Each wall is flat, endless, passes through zero and stands at right angles to its row. A trip goes straight from one point to another. List the walls that it crosses, first one first.

Walls:
(1): [ 18 -10  25]
(2): [-44 -13  26]
(3): [ 79 -25 -46]
(4): [ 30   8 -10]
Trips:
[ -8  11 -43] to [-21 -22   4] => 4, 2, 3
[ 7 -5 81] to [-31  31   3] => 1
[-44  -9  64] to [-10 -17 -35] => 1, 3, 2
[  8 -40  11] to [  2 -44   4] => none
[-36 -16 -18] to [ -9  50 -13] => 2, 4

Walls:
(1): [50 22 24 21 -3  6]
(2): [-57   9 -46  -8  25 -12]
(3): [14 -5 19 -8 49  4]
(4): [-37 -29 -56   5   4 -29]
(5): [-44 -21 -91  11 -37 -70]
Trips:
[-65 -15  34 -17   7  -1] to [ 44 -10 -29  41  33 -40] => 5, 1, 2
[-14 -54   0  -9  13   0] to [ -5 -62   7  -6 -23 -12] => 2, 3
[  8  57   9 -11 -30  25] to [ 34  -3  37  42  22 -42] => 3
[ -6  43  59  13  -6 -10] to [ 16  35  35  21  14 -16] => none
[-20  -7 -50   0  -4 -50] to [ 22 -39  21  -9 -47 -24] => 2, 1, 4
[-33  22  42 -36  10  14] to [ 23 -17 -11 -41  41  -1] => 4
[-26  33 -21  -9 -17  54] to [ 34   2   6  35  57 -29] => 1, 3, 2

Walls:
(1): [ 38  -8   1  28 -35   5  -6 -21  33]
(2): [ 35 -15   4 -21  18  -7  75  28 -11]
(3): [-31  24   6 -13  25 -53 -47 -29  33]
(4): [  9   6  17  54  18  47 -22   4  11]
(5): [ 36 -18  -1  -8  29 -18 -34   6 -15]
(6): [-70 -10 -30   4  90  10 -19  41  79]
Trips:
[-35 -50  36   1 -42 -30 -14  -7 -74] to [ 16  47  -3 -25 -14 -31  -6  41  10] => 3, 2
[ -6 -13  -1  48 -32  -3   4 -10  17] to [  1   9 -10 -16 -56  38   2  42 -10] => 2, 4
[ 28   4  -8  37 -15  30 -21  -3   5] to [ 23 -33  11 -68 -16   0 -20  20 -11] => 4, 2, 1
[-16 -52 -18  42  -3 -31  55 -49 -42] to [-60 -39  23  -1  13 -46  34  32  -6] => 1, 6, 3
[ -7  11  85  16  17 -56 -53  17  32] to [  6  12 -36  24 -62 -24 -28  41 -12] => 6, 4, 3, 5
[-21  23 -14  18   8  52 -10   0 -44] to [  8  47 -43 -12 -65 -39  24  29 -20] => 4, 2, 1
[  4 -32 -67 -20 -51 -30 -23 -17  68] to [ 19   5 -61  12  16   7  -9  13  34] => 5, 4

Walls:
(1): [ 20  40 -41  16 -27 -51  25  20 -76  43 -28]
(2): [ -7 -23  39  14 -43  -8  52  46 -69   0 -10]
(3): [ 10  -5  20 -10  -5  29 -31  10 -40  -3  20]
Trips:
[-28  33 -25  25  -1   1  42   6 -25  11  26] to [-33 -16   0   7  72 -35 -18  19  52 -49   8] => 2, 1
[ -9   1 -16 -35 -10   1  16 -35  35  21 -10] to [  9 -52   1 -60  27 -30   2 -43 -76 -41  30] => 3, 2, 1
[ 29 -53   7  -4 -11   0 -10  21  -9 -29 -29] to [ 26  69  -6 -22  11  -8   6 -58  35  -5  -7] => 2, 3
[  7  -2   8  23  18  -3 -29  11  49 -43 -15] to [  0  26  41 -31  14  14  -1  32   2  18  -5] => 3, 2
[  9  27 -41  14  24 -54 -14  10 -19  39 -39] to [ -2  14  57  14   7 -29 -30  22  21   4 -24] => 2, 1
[ 16   4  68 -68 -12   8  84  -5 -58   8 -26] to [  0  15 -23   3 -35   7  50  23 -15 -55  29] => 3
[-45   6  50  44  -9 -16  28  37   5 -49  17] to [ -8   7 -61  58   7   2 -25  -7  -9  23  -5] => 1, 2
[ 29 -42   9  75 -17  28  53  41  -8 -43 -32] to [-70 -25   2 -12 -22 -26  64 -49 -28   9 -22] => none

Walls:
(1): [-38 -44 -33  29  37 -16  42  18   2  20  33  18  77  16]
(2): [ 51 -13   2   8  11 -21  -5 -60 -18 -45 -11  11  29  -6]
(3): [ 20  19   6   4  32  -5 -39   3  -9 -16 -50 -38 -36  36]
(4): [ 55  -1  29  54  -8  30 -11  34   0  -4  -5  -8   7  41]
(5): [-61 -35 -27 -12  92  47 -18  11   2 -49  35   8  56   0]
(6): [ -5 -14 -26   5  52  29  29  54  22 -43 -36  -4   5  35]
(7): [ 22  22 -31  28  19  20  -2   5  21 -24  48  36  48 -48]
Trips:
[  5   2  48  -3 -25   4  -7  12 -25   5   4  40 -37  16] to [-12 -51  15  44 -25  16 -50 -17   1   1  -7  19  64 -34] => 3, 2, 7, 1, 5
[  5 -39  18 -31 -76  18 -20 -21 -30   8 -22  32  35  38] to [ 11   0   0 -20 -32 -34 -44  -8 -38  11 -46 -28   3 -17] => 3, 4
[ 44  32 -37  -8 -10  12  38  29 -31  26   1 -29 -18  17] to [ 28   1 -53   5 -30 -17 -16  46  19 -14   9 -10 -24  35] => none

Walls:
(1): [ 43  -7   5  -2 -15 -45  13  61   6 -72   9   5  16   6  -4  12  31  73
 -27 -38]
(2): [  3 -18  22 -18  -6   4 -37 -23 -15 -65 -16 -38 -23 -11  17 -15 -29  -5
 -36  14]
(3): [-16  28  80  -5  22   6  23  -5 -38 -33   1  43  -6  44 -65 -14  27 -41
  20  37]
(4): [-24   2   0  19 -48   5  31  -8  43 -13  32 -12 -36  32   7  27  -4   3
  33 -44]
(5): [-13  -2 -14   3 -29  -9  -2  47 -21 -41  83 -26 -49 -48  17  19  35 -51
 -41  42]
Trips:
[ 21  -4 -35  14  38   3 -20 -48 -47  28  13  -1  41 -27  45 -30 -12  -4
 -21 -54] to [ 20  -8 -51  16  13 -35   7 -25  53  17  44 -49 -12  28 -52  33  29 -46
   6 -24] => 2, 4, 5
[-14  10   3 -15 -69 -47 -44 -62  -8 -14  36  22  21  41  -9  26 -14  31
 -20 -12] to [-55  -1  21 -19 -24  71 -13  -4  30  47  17  34  97   1  -7 -41 -37  29
  -1   7] => 1, 2, 4
[ 24  28 -25 -38   0 -35  21  -8 -46 -12  36  29 -34   6 -10 -37 -43  18
  28 -30] to [ 11 -16  71  40 -13  35  25  31 -36  -7   0  30  59   4  16  -4   2  69
 -20 -34] => 4
[-51 -79   3 -42  17  24   9 -57 -30  35  -1 -50  -2  32 -39   4  38 -34
 -53 -30] to [-58  30  -7  27  26   8 -45  -3 -26 -66 -23 -37   8   0 -24 -20  45  74
  30  26] => 1
[ 14  40 -83  10 -22  43  79  25  21  23  18  -5  -8  -8  23 -35 -54  24
  38  23] to [ 57  52   8 -16  30  31  -9  22 -48 -50  22  -7   2  47 -36   4 -27   1
  15  -1] => 1, 3, 4, 2
[-31  35   1  42  41 -25  60  22  27  58  13  36 -33  17  31  23  -3  24
  -9   9] to [ 39 -31  27  41   5  -2  -5  19  33 -52 -20  20   9 -13 -12 -11 -58  -9
   5  16] => 3, 1, 2, 4
[  6 -29  -5 -32   6 -43 -51 -57  21  -3  44 -53 -12  -8  10 -26 -19 -42
   2 -24] to [ 18  29 -42 -19   1  15 -50 -40  -2 -19  37  31   5  -6  37   3   9   2
 -20  -9] => 4

Walls:
(1): [ 62  18 -24  11   2  63  33 -21  33 -32 -51  12 -28   6  27 -48  49  18
  10  -7  -1  77 -23  -4  -1  14   2  19 -37 -18  30 -19]
(2): [-34 -25  24   5 -19  26 -29  -8 -26  26 -50  21  26 -11 -30  31  42  -5
 -22  20 -16   5   7 -33   2  20 -34 -49  23  22 -46 -43]
(3): [-25  15  34 -36 -51  -8 -20  -6 -62 -32   7  14 -19 -13  25  82  -5  27
  57  28  39  51 -10  24  -4  19  11   7  59 -74 -65   7]
(4): [-12 -34 -33  56 -17  43 -35   7 -18 -11  59  35  30  19  24 -24  48 -32
  -8 -39 -26 -20 -27   0 -34 -43  19  17 -31 -17  19 -47]
(5): [-35  -2   0  30   5   9 -26  34 -31  -3  66  -6  36  74  21 -12 -26 -37
 -25  14 -28   8  21  12 -68 -36 -21   8 -48 -35 -11 -63]
(6): [ 23 -20  40 -13  19  17 -47  27 -57   8  17  20  27  25   0  72  23  33
  37  -5 -72   8   6 -11   5  26  12  15 -55  78 -27  -7]
(7): [  4 -29  13  85 -42   1 -76 -33   4  89  -6  12   6   2  35 -54  -7 -41
   0  10 -43  32 -56   2  12 -35 -13 -51  53  31  30 -17]
(8): [-38  -8  17  -4 -19 -28 -19  47  24 -87  59   6 -58 -26   6  50  11 -45
  -5  25   5  63  30  -7 -16  38 -49 -45  -8  21  11  40]
(9): [-21 -27 -48  12  -1  22  -1  30 -47 -39 -10 -15  22  18  10 -20   6 -32
  -5  45  13 -28 -46  12 -34   9  17  20 -18   3   1 -37]
Trips:
[ 56 -18  25 -28 -21  14   7 -44 -13  37 -12  16   5 -11 -11  22  26  16
   4  10  -9  67  23  -2  24  47  45  11  15  20 -17 -15] to [  6 -23  68 -63  25 -28 -56 -44   0  23 -17  51 -35 -11 -11   4  26 -18
 -56   4  -6  19   8  -9 -42  62  48 -30 -10  -9  36  23] => 8, 1
[ 35  -3 -18  47  20 -52 -36  -9 -17  46 -32 -30 -11  65 -65   1  25  -9
   4 -13  51 -14  51  -6  -2  16 -17   4   5  14  13  20] to [ 40  20  57  56  41 -33   5   7   4 -10   8   6  54  21  -1  25  14  -5
 -48  40 -40  17 -27   7  23  37 -44  -5 -46  26 -15 -51] => 6, 5, 8, 9, 1, 4
[-12 -10 -22  22  13  12 -40 -12  27   1  11  31 -48  18   6 -30  -3 -28
 -38  -3  12  -8 -20  40 -17 -26 -23   0 -30  34 -74   4] to [-20   4  -5  -8 -21 -10 -28  -6  15  10   4 -36 -40  39 -24   6  15  -5
 -13 -38  27  21   5  45 -22  20   2 -27 -16  25  35 -18] => 1, 2, 9
[ 39  10   0 -20  12 -56 -11  22 -31 -63   7   1 -40 -10  32 -15 -49  -3
 -14  -2  22  20  72 -68   4 -53  35 -33  -2 -42 -28 -14] to [ 42 -24   6 -81  38 -13  24  -6  23  19  11  -4   3 -55  -8 -16 -25  44
  26  11 -24 -87  18 -10 -21   0 -28 -16  15 -26  48  21] => 5, 3, 8
[ 18  18  58  56  34  18  15 -14 -12 -17 -36 -54 -15 -32 -20 -22  -8  55
 -32  49 -41   7  -5  13 -41 -10 -59  29 -27  -7 -24  -9] to [-23 -18 -22 -18 -65 -24  -6 -35 -17  57 -10 -45  26  48 -49  17 -47 -13
 -46  16   3 -45  -1 -11 -35 -12 -45 -32  -5 -47   8  29] => 6, 7, 1
[ 50 -38  21  26 -27 -10 -59  60 -44  13  -7  66  -7 -30  -8 -17  31   3
 -15 -32  20 -26 -20   5  23 -19 -26  10  29  35 -55  64] to [ 19  23   4 -33  95 -52  16  19  -9  -1   3 -75 -70 -23 -68   8  13  -4
   0 -29  72  -6  52  55  24  39 -26  53 -23   5  -7  18] => 4, 7, 2, 3, 6

Walls:
(1): [-30  51  27 -12  45 -40   0 -30  -2  35  20  11  33  37  10 -37  -1 -38
  11   7   5  49  18   3 -25  28  18  37  22   2 -21  55 -18 -81 -23  20
  43  21 -12  -5  36  28 -34  12 -58  23 -21   4]
(2): [  1 -14  47 -33 -15  29  31  -5  70 -47  14  31 -57  57   0  44  39  20
  16 -31  44 -25  68  -7  36 -15 -16   2 -18  29   8 -11  17  48  -9 -18
  49  -3 -16 -30  18   3 -24   4  29  30  71 -15]
(3): [-37 -45  16  21  49  63 -37  31 -10  13 -22 -36 -15   3  -6  51 -14  15
 -28  11  21  35  26  39 -43  20 -47  -2 -72 -22 -40 -51 -13 -68  22 -61
   5 -45 -37 -40  -6 -11  22  28 -13  17 -16   0]
(4): [-22 -75  18 -30  21   3  -3 -30   8 -19 -17  -8  17  12  24 -59   2 -29
  15  -4   8 -28  -6  16  26  11 -14  19  14  14 -65  42  14 -20 -32  42
  13  31  46  43  -2  51  -7  51 -12 -13  -5  14]
(5): [-60  -1  29  32  52   2  18  -7 -10  -1 -19 -11 -64  61  20 -22 -21   3
  22  27  48  26   0  -5  21  -8  13 -43  -9  10 -16 -26 -77 -21 -95 -34
  22  -2 -15  24   9 -18 -13 -19 -37  15  12 -12]
Trips:
[ 26  -3 -17   3  24 -39  33  30 -30  34  -5  26 -75   7  32  10 -30 -14
  22  14 -25 -69 -24  54   4 -10  52  -3  30   2 -13  60 -25  25   1  -7
  56 -26  29 -14   5 -38  68  24   5 -50 -11  10] to [-39  11 -29  18 -16 -44   6   8 -14  16  -3 -42 -46 -22 -36 -43  12  48
  11  11 -65 -54 -52   4  17  23   7   1  11  64 -33  -3   9  -4  17  -2
  43 -56  13   1   2  40   9  18  18  48 -10  86] => 5
[-56 -14  16  55 -33 -65 -20  27 -12  36   1  27   9 -15   7  49 -38   3
  19 -64 -24  28  21 -28  -3  26  11 -11  97 -33  33 -18 -14 -22 -93  38
 -28   1  11  33 -66 -44 -22  28 -17  -5 -39  26] to [  9  29  55   6 -21   9  38 -13 -20  54  28  24  25  21  -4   3 -46 -37
 -23 -41 -21  55 -37  22  30 -17  51  28   3  -1 -34 -64   0   8  36  37
 -11 -42  34  16 -18 -17  21 -23  19 -41 -55  26] => 5
[108  23  18  20 -41  66 -26 -21  52  41 -29  43  12 -18  38  61   1 -17
  27  -6 -11  -1  -9  70   0  13 -48 -19  -9  47  14  42 -32  51  35  72
   8  -6  13  -7 -43 -15   2  39  77  15  19 -46] to [-38  -5  -2  49 -26  48  31 -15 -46  -8 -20 -13 -30 -64  -5 -62  21  15
   5   8  -1 -37  -4 -22  -9 -17  15 -13  21  30 -63  -2 -53  47  11 -24
 -69  19 -35 -18  36   5  24   9  39 -33   9  -6] => 2, 4, 5
[-20 -15 -35   4   4 -49  13  -3  36 -45 -22 -30 -27  10 -34  23  28  -4
   6   1 -35  23  68 -77  35  48  -7  34   4  42  24  -3  65  16 -65  44
 -14  -1 -15 -29  44 -47  22  -7  33 -19  19 -19] to [  3  47  11  19  18 -27 -39 -11 -16 -27  39  40  19  84  -3 -32   0  21
 -28 -34   5  -4  11  16   8   9 -42  15   7 -35 -26 -11   4  -7  63   6
  20  24 -12  14  -2 -15  -8 -45  -3  38  19 -43] => 1
[ 14 -45 -40  -4  -6 -13   3 -20 -54  10 -20  35  50  38  28  10  -7  12
  -1 -45  27 -35 -45  55 -15  18 -44 -14 -26  -5  18 -12  11  15  -5  46
  46  -8  40 -29   8 -10 -48 -33  46 -35  -6  -3] to [ 20 -66  41   4 -65  46 -56 -12 -12 -34  37  48 -27 -50  31  18   0  13
   4  48 -33 -15  12  62 -55   1   0 -29 -48  60  26  17   2  51  22 -38
 -28  -6   9  27  24  30 -59   7 -20  -1  35 -63] => 2, 3, 4
[-14  37 -27 -48 -19  -9  -8  23   5 -25  56 -34  10   2  46  -6 -10  15
 -37   7 -27  60  29  31  20  44 -35  21  79  21   5   5  19   5  12 -35
  60  14  36   3  69  14  24  -7 -13 -60  51  40] to [-44  18  34   0 -10 -35  20 -38  -5  16 -37 -11  80  54 -25 -18 -65  57
   8  41 -44  10  22  32 -32  13   6  30  13   4 -38   5 -35  41  48 -38
  24  16  42   0 -29 -30 -26 -16 -20 -18  -1  52] => 2, 5
[ 27  -1 -27 -38 -25 -78 -51   5 -59 -11  22  10 -11 -15  17  -7  44 -23
 -38   2   7  -9 -22  -1 -18  16   7  40   7  13 -62  16  43  46  24  -6
 -38  33 -19  20 -70   3  28 -36   0  11  50 -22] to [  4  15  54  22 -21   8 -11 -15  39 -32  18 -20   8  -9  -8 -34   3 -46
 -13 -30  51  51  54 -14  76  -4 -22   4   6 -20   6   1  -9 -16  -7 -25
  20 -76  35  24  19 -13 -28  15  41   0  36 -20] => 2, 5, 1, 3
[  3  -8 -26  -3 -10  11  -6  82 -10 -37   4   3 -27  -7 -51 -65 -24 -55
  46 -10  43   5  40  -4  -9  20 -12 -58  -6  13  12 -86 -14   5   5 -34
  12   4  10 -17 -68  15  14  15 -27  36 -32  21] to [ 40 -42  16 -11  17  -1   1 -33  38 -26 -46 -11  -4 -24  60   3  13  34
   2 -24 -72  34 -10 -32   7   5  13 -51  61 -15  25   9  -9  53 -12 -17
 -11 -32  -5   0 -26 -23 -35  53  29 -14   8  19] => 3, 4, 5
